Every row gives one point. Each copy is the shape, with its points in the same order, stretched, turned, moved and blurred by noise. Say if it was mirrored as well.
(in the rows, 128 means zero)

Shape (8 x 3)
[[162 151 155]
 [131 182  82]
 [130 142  65]
 [129 176 200]
 [126 158  97]
 [ 88  55 130]
 [144 151  84]
 [106  32 138]]
Copy 1 (8 x 3)
[[136 137 179]
 [ 96 167 114]
 [ 85 124  98]
 [193 164 177]
 [116 141 119]
 [155  37 102]
 [ 94 136 127]
 [152  20 114]]
Copy 1 is: mirrored
Copy 2 (8 x 3)
[[150 154 169]
 [ 67 155 143]
 [ 75 127 114]
 [160 210 179]
 [ 93 153 132]
 [168 150  47]
 [ 87 130 135]
 [193 129  46]]
Copy 2 is: mirrored

Shape (9 x 6)
[[122 126 134 135 118 118]
 [164 118 127 137 119 119]
 [142 141 130 147 115 129]
 [125  95  20 127 176 123]
 [121 124 112 134 131 103]
 [155 122 146 138 143 105]
 [123 132 152 137 135 142]
 [146 141 138 108 123 121]
 [126  56 131 121 117 136]]
Copy 1 (9 x 6)
[[123 125 149 133 122 115]
 [165 111 131 141 104 117]
 [138 133 135 142 106 133]
 [125  80  24 106 172 124]
 [122 122 120 129 129 100]
 [165 130 140 155 133 102]
 [134 141 158 143 133 143]
 [154 133 138 112 117 123]
 [132  59 156 137 132 125]]
Copy 1 is: only turned
Copy 2 (9 x 6)
[[121 134 119 144 129 133]
 [152 118 105 142 136 133]
 [134 116 118 140 119 115]
 [ 90 104  19 109 188 118]
 [113 139  97 146 150 124]
 [146 122 128 146 159 126]
 [118 117 139 123 133 129]
 [149 143 117 115 134 127]
 [110 114 103 146 144 193]]
Copy 2 is: mirrored
Copy 3 (9 x 6)
[[130 137 131 125 122 108]
 [171 128 119 135 120 120]
 [147 152 132 137 116 120]
 [110 113   7 166 146 145]
 [126 136 101 132 132 105]
 [165 131 132 131 150 112]
 [127 142 148 130 135 135]
 [156 147 123 103 126 127]
 [125  67 122 131 107 127]]
Copy 3 is: only turned
Copy 4 (9 x 6)
[[108 131 154 140 124 122]
 [151 117 140 146 119 133]
 [130 138 136 153 104 137]
 [ 98  93  57 127 170 106]
 [114 116 132 138 133 111]
 [147 121 157 148 147 119]
 [117 141 156 137 134 150]
 [148 132 147 116 114 121]
 [115  70 150 128 136 158]]
Copy 4 is: only turned

Shape (14 x 8)
[[125  98  72 115 152  89 133 142]
 [ 86 191  95 183 206 217 146 173]
 [123 132  70 143 154 147 187  70]
 [147 169 151 153 105 114  81 110]
 [ 73 140 179 194 120 165  82  93]
 [125 143 128 198 185 125 157 115]
 [127 148 175 208 112 133 154 200]
 [116 178 134  62  73 211  60  81]
 [ 88 167 134 171 168  92 101 144]
 [120  56  61 102 105  98 125 168]
 [ 68 181  79  72 158 176 103 158]
 [162  80 168 138 129 194 110  66]
 [181  91 164 106 109 159 114 135]
 [105  76 181 148 144 100 153 181]]
Copy 1 (14 x 8)
[[ 75 100 129 110 128 186 126 173]
 [124 197  93 178 241 133 166 170]
 [ 78 131 101 138 158 216 185  93]
 [129 160 181 155 100 133 107 101]
 [103 135 186 215 162  96 113  81]
 [ 98 160 170 172 175 188 169 143]
 [155 135 175 224 125 110 175 183]
 [160 143 104  97 126  78  82  30]
 [ 72 169 186 157 162 124 129 167]
 [ 94  57 104 121  96 174 106 187]
 [ 99 157  83  80 189  89 120 150]
 [171  85 164 160 159 178  99  48]
 [194  81 160 128 118 157 109 109]
 [122  63 197 159 150 133 159 184]]
Copy 1 is: mirrored
Copy 2 (14 x 8)
[[113 101  65 119 180 105 127 147]
 [ 67 240 108 147 200 213 133 120]
 [113 132  77 137 165 144 186  65]
 [127 167 140 143 100  96  92 107]
 [ 53 156 170 169 111 146  86  78]
 [100 155 139 180 188 122 160 109]
 [ 88 178 163 180 108 138 158 191]
 [105 182 113  49  55 172  67  51]
 [ 66 176 125 154 177  89  97 131]
 [107  65  42 115 139 128 116 173]
 [ 60 205  62  54 167 163  87 112]
 [146  87 173 129 112 178 121  68]
 [158 102 154  98  98 155 124 139]
 [ 71  91 163 129 156 116 149 187]]
Copy 2 is: only turned

Shape (16 x 11)
[[ 36 159 181 127 137 143 142 155  79  91 137]
 [102 101  97  16 106 130 104 176 130  74 112]
 [104 157 122  93 110  89 175 129 103 115 127]
 [120  70 145 143  91 171 121 113 111  88 134]
 [123 183 110 100 141 125 157 168 142 139  58]
 [ 76 133 107 104 108 145 149 197 111 208 113]
 [ 40 139 176 168 157 115 104 123  99  86 125]
 [124  71 189 143  81 157  69 176  70 174 148]
 [174 103 102  94 130  99 101 205 156 132 132]
 [114 183 100 143 153 124 152  75 164  65  88]
 [141 147 158  53 117 114 107  52 176 103 123]
 [118 126  64  82  88 125 137 149 132 152 104]
 [109 100 171 152  47 139  84 169 130 105 109]
 [164 112 106  79 128 179 121 119  63 100 152]
 [153  89 204 170 113  81 100  44  74 182  84]
 [124  95 141 110 134 135 183  82 122  93 106]]
Copy 1 (16 x 11)
[[ 65 134 152  97 112 170 199 106 164  60 194]
 [ 84  98  47 104  63 194 114 162 167 113  84]
 [134 144  87  91 117 146 168 129 103 126 141]
 [156  78 162 112  92 140 123  82 173 128 141]
 [109 201  96 140 160 189 159 129 144 132  94]
 [ 78 173 146 139  97 176 166 165 130 203 145]
 [ 52 134 143 114 144 122 163  69 153  52 192]
 [108 146 222 152   7 131 101 122 153 136 151]
 [127 141  98 184  84 120 116 184 142 127  68]
 [158 144  48 115 216 144 144  66 176  99 148]
 [165 160  51  35 126 105  86 133 213  92 128]
 [123 132  73 131 107 174 119 139 126 200 117]
 [116 131 146 145  33 124 146  60 199 118 138]
 [170 110 135 125  95 197  68 148 129 100 137]
 [147 216 218  57 109  67  60  54 108 130 133]
 [157 118 128  55 159 135 148 110 161 118  99]]
Copy 1 is: only turned
Copy 2 (16 x 11)
[[ 89 150 227 133 156 164 124 117 122 122 163]
 [124  78 163 113  22 182 125 124  95 109 121]
 [ 89 139 133 127 117 118 131 138  97 149 139]
 [150 103 175 181 121 129 144 130 129  72 116]
 [131 182 122 115 103 157 106 154 137 175 109]
 [106 112 123 160 132 194 128 132 139 201 127]
 [ 82 152 204 129 179 142  90 108 149  84 146]
 [157  71 197 213 146 155  74  90 122 145 137]
 [170  73  95 121  75 153  75 156 138 149 155]
 [118 211 112 115 123 114 140 143 144  76 121]
 [137 161 137 122  81  83 142  49 126 102 132]
 [113 117  91 156  78 166 132 139 111 145 106]
 [131 106 194 210  76 130  85 126 158 110 140]
 [183 115 148 150 122 165 142 115  49  90 125]
 [130 147 151 183 216  40  60  62 119 129  64]
 [134 134 149 122 141  94 162 139 124 104  92]]
Copy 2 is: only turned
Copy 3 (16 x 11)
[[ 57 159 115 191 167 177  73 143 127 104 106]
 [ 99 110  27  98  93 120  81 158  61  85  92]
 [137 144 107 131 143 117  73 134 145  89 117]
 [130  77 102 183  99 176 147 131 108 112  69]
 [117 194 133  86 106 117 117 155 144 141  86]
 [115 140 139 135 123 126  70 218 124 183  98]
 [ 37 138 137 209 141 158  92  90 128 111 108]
 [131 102 160 232  80 170  91 175  49 135  93]
 [136 128  85 137  53  83 139 163  84 130 132]
 [104 148 113  91 118 146 156  67 172 117  98]
 [128  80 140  65 104 142 116  86  78  43 128]
 [148 117  98  98  94 113  81 157 123 151  86]
 [103 116 130 191  40 174  96 148 107 103  72]
 [180 119  67 136 129 167 137 126  59 127  99]
 [157  92 244 201 117 119 105  75  75  91  70]
 [141 101 116 132 151 133 155 122 135  84  69]]
Copy 3 is: mirrored

Shape (16 x 12)
[[ 93  70 111 205 117 123 158  68 189 132 198 137]
 [ 82 184 140 190 157  84 115 151 132 115 201 144]
 [ 80 170 101 198 137  89 115  83  68 148 118  38]
 [ 66 169 101 128 158 178  83  50 116  86  94  82]
 [142  84  94  82 115 111 192 104 153  72 162  93]
 [133 164 177 122 137 198  68 116 116 176 184 120]
 [149 102 206 179 150 193 127  89  86 126 115  49]
 [ 66 106 118  77  73 154 127  84 173 135  86  93]
 [186 109 167 173 128  76 123 121 183  87  86 144]
 [109 117 151 149 163 163 146  92 181 178 156  75]
 [103 154  95 142 115 169 136  43 140 135 158  95]
 [148  84 175 158 110  92 121 175  68 110 187 151]
 [152 122  94 128  82 180  95 145 127 184  94 123]
 [150 175 119 152  89 185 158 165 107 148  87 127]
 [158 165 141 163  42 206 164  51  77 116  86  74]
 [ 68  93 103  72 116 105 192  65  93 129 160 156]]
Copy 1 (16 x 12)
[[113  72  69 187 133 119 145  38 115 117 213 165]
 [115 121 117 243 193  79 106 141 121 114 198 164]
 [ 68 149 108 227 180  72  83  60  47 169 127  96]
 [ 40 136 126 146 179 130  27  81 109  98 109  96]
 [141 131  92  98 129  56 158  78  93  56 153 125]
 [123 112 143 142 175 150  48 148  99 179 205  97]
 [ 98  87 177 165 168 164 109  85  46 116 155  30]
 [ 59  99 118  85 104  76 103  75 125 149 116 128]
 [186 108 161 208 145 121 152  80 175  85  99 131]
 [ 88 117 102 146 165 130 137  71 123 171 194  72]
 [ 82 145 104 139 133 116  69  51  89 134 184 127]
 [190  62 144 194 173  92 140 159  55 101 162 156]
 [125 122  97 136  98 150  84 136 103 188 107 112]
 [ 98 162 145 160  85 148 108 162  77 144 130 120]
 [ 86 145 192 144  65 140  69  58  17 111 156  96]
 [ 99 124 112  88 166  67 145  73  61 116 152 214]]
Copy 1 is: only turned
Copy 2 (16 x 12)
[[ 96  61  81 193 111 120 115 102 190 118 189 173]
 [128 161  78 172 118  87  83 119 110 117 226 161]
 [ 93 132  70 205 134  70  84 125  92 194 147  54]
 [ 50 142 113 120 194  87  95 107 138 119  84  63]
 [ 95  83  70  94 104 126 228 165 150 108 151 109]
 [155 147 181 136 172 172  87 104 140 142 173 102]
 [123  89 196 233 196 129 144 135 115 110 134  45]
 [ 39 107 146  95 102 132 124 174 166 144  87 105]
 [172  77 136 152  72  51 138 154 140  51 117 116]
 [111 128 150 190 159 122 130 127 195 164 170 127]
 [ 86 114  98 141 136 142 123  78 166 141 134  88]
 [173  81 117 158 114 140 136 160  55 106 213 142]
 [158 129 124 130 108 192  86 176 131 143  70 115]
 [147 176 132 171  91 178 129 150  98 107  77 105]
 [ 98 106 152 182  94 175 146  84 104  98  65   7]
 [ 65  87  90  90 105 116 193  96 103 181 161 165]]
Copy 2 is: only turned
